Each point is reached from the start by the listed moves, each made 0, 1 or 2 times, or once backwards (-1), plus a little noise. Say if it took an odd or an even number of moves. Then give how often each move was made.

Moves:
(1): [31 -7]
(2): [15 55]
Start: [-5 27]
Points:
[ 11 -37] -> even (1, -1)
[27 19] -> odd (1, 0)
[-37  33] -> odd (-1, 0)

Moves:
(1): [ 13  21 -17  -3  -1 -22  -7  -2]
(2): [-35  21 -20 -25 -17  -4  15 -19]
(3): [ -4  18   8 -15  14   6 -26  -5]
(4): [  3  18  20  17 -29   8   2  18]
(5): [ -9  14  11  33  32  -6 -10 -27]
(6): [ 10  -3   6  -9 -11  22   6 -30]
Start: [  6   0 -14  13  -1 -25  33 -19]
Points:
[-31  24 -29  29 -49 -49  70  16] -> even (0, 1, -1, 1, 0, -1)
[ 36  49  15  39  73 -39 -50 -39] -> odd (1, -1, 2, 0, 1, 0)
[ -7 -21   2  16  -1  -4  40 -17] -> odd (-1, 0, 0, 0, 0, 0)
[-50  63 -72 -40 -36 -56  57 -60] -> odd (1, 2, 0, 0, 0, 0)

Moves:
(1): [  9   3  -1  -2  -5  -8   7   6 -13   1   7   3]
(2): [-31   8   4 -19   8  -8 -19  -1 -34  14   9 -10]
(3): [ -2  -3  24   3 -12  -5  -7  -7  -2  16  -8  -1]
(4): [-13  -6   7  11   9 -13   5  11  -2  -1  -2   0]
(5): [13  3 -7  2 11  6  2 23  3 19  2  7]
(6): [ -8  12  17  16   8  17   7  26   3  -7  34 -15]
(7): [-12  16  11   2  -2  -4   8  -6  20   3  15  -1]
(8): [  7 -19   0 -26  10   0  17  18  -4  -1  -2 -11]
(9): [ -1  -3  -8   5  -5 -10  -2  -2  11   1  -5 -22]
(10): [-10 -17  -4  12 -12   1   7  -8   9  16   7   5]
(11): [ 6  3  8  8 16  1  5 -1  0  2 16 -4]
(12): [ 13  -6 -10 -11  -9  -9 -23   2  11 -19   5   8]
Start: [-11 -10  -3   6  14  -6  -3  -3  21  -4 -17   8]
Points:
[ 62 -19  36   0  36 -34  -9  73  -3   8  19 -54] -> even (2, 0, 2, 0, 1, 1, -1, 1, 2, -1, 2, 1)
[ -7 -14  -4 -37  66 -40 -25  54  -3  -4   1 -28] -> even (0, 1, 0, 1, 1, 0, 0, 1, 1, -1, 1, 1)
[  8  11 -50  60 -49  -8  40 -17 111  23  23  33] -> odd (2, -1, -1, -1, 1, 0, 2, -1, 1, 2, -1, 0)
[-96  -8 -25 -22  -1 -18  36  19 -21  56  54 -68] -> odd (2, 2, -1, -1, 0, 1, 1, 1, 2, 2, -1, -1)
[ -97  -25   11   31  -44  -46  -39 -109   46   49  -33    0] -> even (-1, 1, 1, 0, -1, -1, 1, -1, 1, 2, 0, 0)
[ -4 -35  34   1  78  26  75 110  31  -9 -25  -3] -> even (-1, -1, 0, 2, 1, 1, 0, 2, -1, -1, -1, -1)
[ 89 -27 -34  22  66 -21  32 118  68 -37  67  -2] -> even (2, -1, -1, 1, 2, 1, 0, 1, 1, 0, 2, 2)

Moves:
(1): [  1   5   8   2   9  -2  -1  -5   3   3  -4   1  -3  -4 -10  -8  11   9
  -9  -9  -4  -5]
(2): [  0   5  -4  -4   1  -4  -4   4   5   4  -1  -5  -7  -9  -3   8   8   6
  -3   1   0 -12]
(3): [ 1 -5 -7  7  2 -6 -4 -7  2  4 -1 -5 -7  7  1 -1 10  1  2 -4  0 -4]
(4): [-9  0  5 12 -6 -6 -1  7  3  8  4 -4  1 -2 -3  7 -4  1 -1  3 -6 -1]
(5): [  1  -7  -9   5   5  -6 -12  -6 -14  -6  11  13  -5  -4   7 -18  -6   2
  -4  -4  -2   0]
(6): [-9  1  3  3  2  8 -3  4 -1  1  5 -2 -8  2 -2  3 -2  3 -2  1 -2 -7]
(7): [ -1  13   5   4   4   0   0  -4 -11   9  -7   0   7   2   5   6   3  -8
  -1   8   4  -8]
(8): [-1  0  1 -4 -2  3 -1  4 -3  0  0  1 -7  7  2  0 -3 -1 -9 -2  2 -4]
(9): [-11  -6   4  -5   1  -2   7   0   3   1  -5   2  -3  -1  -1  -4   0  -3
   2  -8  -5  10]
(10): [ 12  -1  -3  -2   2   2  -5   9   7  -4   6  -7   2 -10   4  10  -5  -4
  -2  -3   5   3]
(11): [ 1  2  6 -2  7 -5 -4 -4  2 -4 10 -1  2 -5  1  5  0 -3  0 -3  3  2]
(12): [ 5  8 -3 -2 -6 12  1  2  6 13  3  1 -8 -9  8 -3  1 -2 -6 -6  9  7]
(13): [  0   7  -4  10   0   4 -10   4   1  -3   3  -3  -1   8   1  -4 -11  -6
  -5   9 -15  16]
(14): [  1 -12   0  -2  -3  -2  -3   5  -5  -4   5  -1  -2   0   2   2   2   1
  -6   6   4   1]
(15): [-1  3  3 -1  3 -7 10  1  5 -3  5  1 11 -6 11  7  0  0  2  1 -9  0]
(16): [  0  -6  -7   2   1   0  -3   0   4  -4  -3   0 -12   0  -6   9  -3  -2
   4   6  -3   3]
(17): [  9  -1  -7   2   2 -16   9   2  -3  -4   7  -6   7   5   2  -9  -1  -1
   1  -3  11   2]
(18): [  2   2  10 -10  -9  10   6   1  -4  -7 -12   5  -1  -4  -7  -1  10  -4
   6   1  -1  10]
(19): [ 8 12 -2  5  8  0 -2 -1  0  8 -1 11 -1  4 -3  0  7  2 11 -1  1  8]
(20): [ 11  -1   5  -7  -2  13 -13 -11  -8  -3   4  -4 -12  -4   3   1  -4  -2
   5   9  -9   3]
Start: [  1  -4   5   4   3 -10   2   2   6  -7   0 -22   2   2   0   3   4  -4
  -4  -1   2  11]
Points:
[  9   9 -17  42  15 -50   8  38  30  -3  45 -35  35 -12  51 -10 -21 -22
 -32 -25 -15  54] -> even (0, 0, 1, 1, 1, 0, 0, 0, 1, 2, 0, 1, 2, 0, 2, -1, 1, 0, 0, -1)
[ 12  20  19 -13 -14  -8  53  30  46  26 -30 -48  19 -18  42  20  40 -22
 -47 -43  23  10] -> even (1, 0, 2, 0, -1, -1, 1, 2, 1, 2, -1, 2, 0, 0, 2, -1, 0, 1, -1, -1)
[ 71  -5 -10   7  -5  -1 -52  32  33  -4  34 -44 -83 -30 -13   9  -8 -23
 -14   2  -3 121] -> even (1, 1, 0, 2, 0, -1, -1, 1, 2, 2, 1, 2, 2, 2, -1, 2, 2, 1, 2, 2)

Moves:
(1): [  7  -3   8   2  -3   4   6  -2   9   7   1  -1   6  -2  -4  -7  -4 -10
   0  -1  -7  -4   4   6  -4]
(2): [ 5  7 -5  6 12 10 -6  2  4 -1  1  3 -4  4  0 -7  4 -1  4 -8 -1  5 -7 -6
  2]
(3): [ -4  12  12  -1  -1   3  -3   8  -5  -4   8  -2  -1  -1   3   4  10  16
   4  17  -5 -15   0   1  -5]
(4): [ -9   7   6   8   3  -7  -8  -1  15   4  -3 -11  -7   3  -5  -7   9  11
   2   1   2   1  -4   3  -1]
(5): [-3 -2  4 -3 -3 -7  0  7 -2  8 -5 -4  2  6  0  5  0  1  2 -2  0 -6 -4  2
  4]
(6): [ -3  -6  -4  11  -8   1   5   9  -3   1   2   3  -1  11   2   0   1  -4
   2   5  -5  -6   1  -7 -11]
(7): [ -4  -5   4   4   7   3   3   2  12   0 -11   0   3  -3   2   5  -1  -9
  -2   1   2   3   1 -10   3]
(8): [  0 -12   3  -1   1   0  -4   7   2   4   5  -9   4   1  -6  -3  -3   1
  -8   1  -6   3  -2   1   6]
(9): [  0   1  -1  -6   2  -1   2  -3  14   2  10 -10   5  10   6  10  -4  12
  -3  -1  -4 -11 -12  -1  -1]
(10): [ 12   3  -8   3  -8   0   5   3 -10   7  -7   4   7   0  -2  -4  -9   6
  -6  26   3  -3  -8  -7  15]
(11): [-12   1   9   8  11   3  -5 -20  -6  11   3 -16   1 -11   6   1   0  -7
  -2  -5   2   4  -2   9  -2]
(12): [  4  -5  -4  -9  17  -8 -10  -4   1   9   8   3   2  -6   0   6   5 -10
 -14  -1  -3  -3  -2   9  -1]
(13): [11  2  1 -8  3 -1  3  7  2 -7 -4 -2 14  5  6  5  4 20  3  7  8  1 10 19
 -2]
(14): [ 11  -5   5  10  -8 -12  -2 -10 -13  -1  -5   1   4  -1   7  10   7   0
  -3   6  -2  -1 -13  -6   7]
(15): [ -5  -5   9  -3  12   0  -5  -4   6  -3   7   6  -3   8   8   0  -7 -14
   9  -2  -3  15  12   1  -3]
(16): [ -2   5  -5   5   3  -1   1  -9  -3   3  -3 -17  -7   7   1   3   9   8
   4  12 -21  -1   5  11  -5]
(17): [  2   7  -2  -7   1   3 -14   1   6  -4   1  -7   1   3  -2  -5   3  -3
   3   0   4  -4   1   7  -3]
(18): [16 -5  3 -9 10  5 -1  0  5  6  6 -3 -6 -5 -7  8  0  6 10 10 12  7 14  6
  6]
(19): [-11   8  -2   5   1   4   8  11  -4 -11  19   4  10   2   2   9  17 -11
  11   4  -3   6  -8  -8   7]
(20): [  8  -1  -7   7   1   4  -4   1   3  -2  -3   6  -2   0  -9   1 -13  -5
   0   1  -1  -1   8   6   4]
(21): [ 11  -4   1 -11  -1   8  -5   4  -2   4  -5  11   9  -5  -9  10 -11   3
  12  10   4  13   5  -2  -4]
(22): [ -6  -7   1   1   3   2  -1 -11  -4  -1   3   5   6   4 -10   0   3  -8
 -10  -4  -5  -5  -3  -2   5]
(23): [  5  11  13  -6   3  -2  -4  -3   3  13   0 -14  -2  10  -7   6   0  -2
 -24   4  -1   5   1   6   6]
(24): [ -8   7  -4   1   8   3   4   3   6 -15   2  -6 -10   6  -7 -13   3  -8
   9  -1  -4  -4  -6   1 -12]
Start: [ -2  -9   0 -18   6   8  -4  -3  -1 -11  -9  -7   4   2  -7   7  -9  -1
  -8   4   1 -11  -4  -3   4]
Points:
[-104   16   22   44   39   36  -30   30   35  -40   43  -40  -12   33
  -63  -56   16  -91   22   -1  -54  -18  -17    2  -15] -> even (1, 0, 1, 2, 1, 1, 0, 2, -1, 0, 1, 0, -1, -1, 1, 0, 1, -1, 2, 2, 0, 1, 0, 2)
[-19   1  23 -84  70  30  22  29  14 -50  27  16  52  28 -36  43  33 -71
 -20  27 -46  45  44  41 -41] -> odd (1, -1, 0, -1, -1, 0, 1, 0, -1, -1, -1, 2, 2, -1, 1, 1, -1, -1, 2, -1, 2, 1, 2, 2)
[-39  40 -18  43  -2  52 -23  89  18 -39  -2  11 -11  67 -32 -17  15 -11
 113 121 -50 -14  21 -41   3] -> odd (0, 1, 2, 2, 2, 2, 1, 0, -1, 2, -1, -1, -1, -1, 2, 2, 2, 0, 2, 2, 1, 0, -1, 0)
[   7  -66   39  -16   10  -37  -33  -26  -23   25   17  -40   58  -10
   71   75   -1   24  -61   30    1 -107  -42   21   -4] -> even (0, -1, 2, -1, 1, 2, 1, 1, 2, 0, 2, 2, 1, 2, 0, -1, 1, 0, -1, 0, -1, 0, -1, -1)
[ 66 -25  16 -39  53  12 -27 -14  50  59  42  31   1  24 -41  40 -68 -18
  -9  84  16  22  10 -14  11] -> odd (1, 0, 0, 2, -1, 2, -1, -1, 2, 2, 0, 2, -1, 0, 2, -1, -1, 2, 0, 1, 2, 0, 1, 0)
[ 48  38 -12 -92  33  43 -20  30  52 -35  -1 -61 -14  20 -24  38 -15 112
  38  59 -26 -63  40  73 -46] -> even (0, 0, 2, -1, 0, -1, 0, 0, 2, -1, -1, 0, 1, -1, -1, 2, 1, 1, -1, 1, 1, -1, 0, 1)
[ -9  36  12 -31  12  43 -15 -45 -18 -11 -18 -31 -10 -23 -53 -21 -10 -62
   7 -18 -40  -4  -4  35 -53] -> odd (2, 0, 0, -1, 0, -1, -1, -1, -1, -1, 1, 0, -1, 0, -1, 1, 1, -1, 0, 0, 2, 0, 1, 2)
[ -3 -46  -9  29  27 -13 -17 -36 -32  20 -69 -27 -10 -26  14  20  12 -65
  -1  -8 -67 -36 -37  -3 -43] -> odd (1, 1, 0, -1, 2, 1, 2, 0, -1, -1, 1, 2, -1, 2, -1, 2, 0, -1, -1, 0, 1, -1, -1, 1)
[ 12  19   7   1   3  20 -12   4  11 -18  47 -58  26  39   4  24  29  44
  38  56 -83 -77 -37  32  -7] -> odd (2, 1, 2, 0, 1, 0, -1, 1, 2, 0, 0, 0, 0, 1, 0, 2, 1, 0, 1, 1, 0, 0, -1, 0)
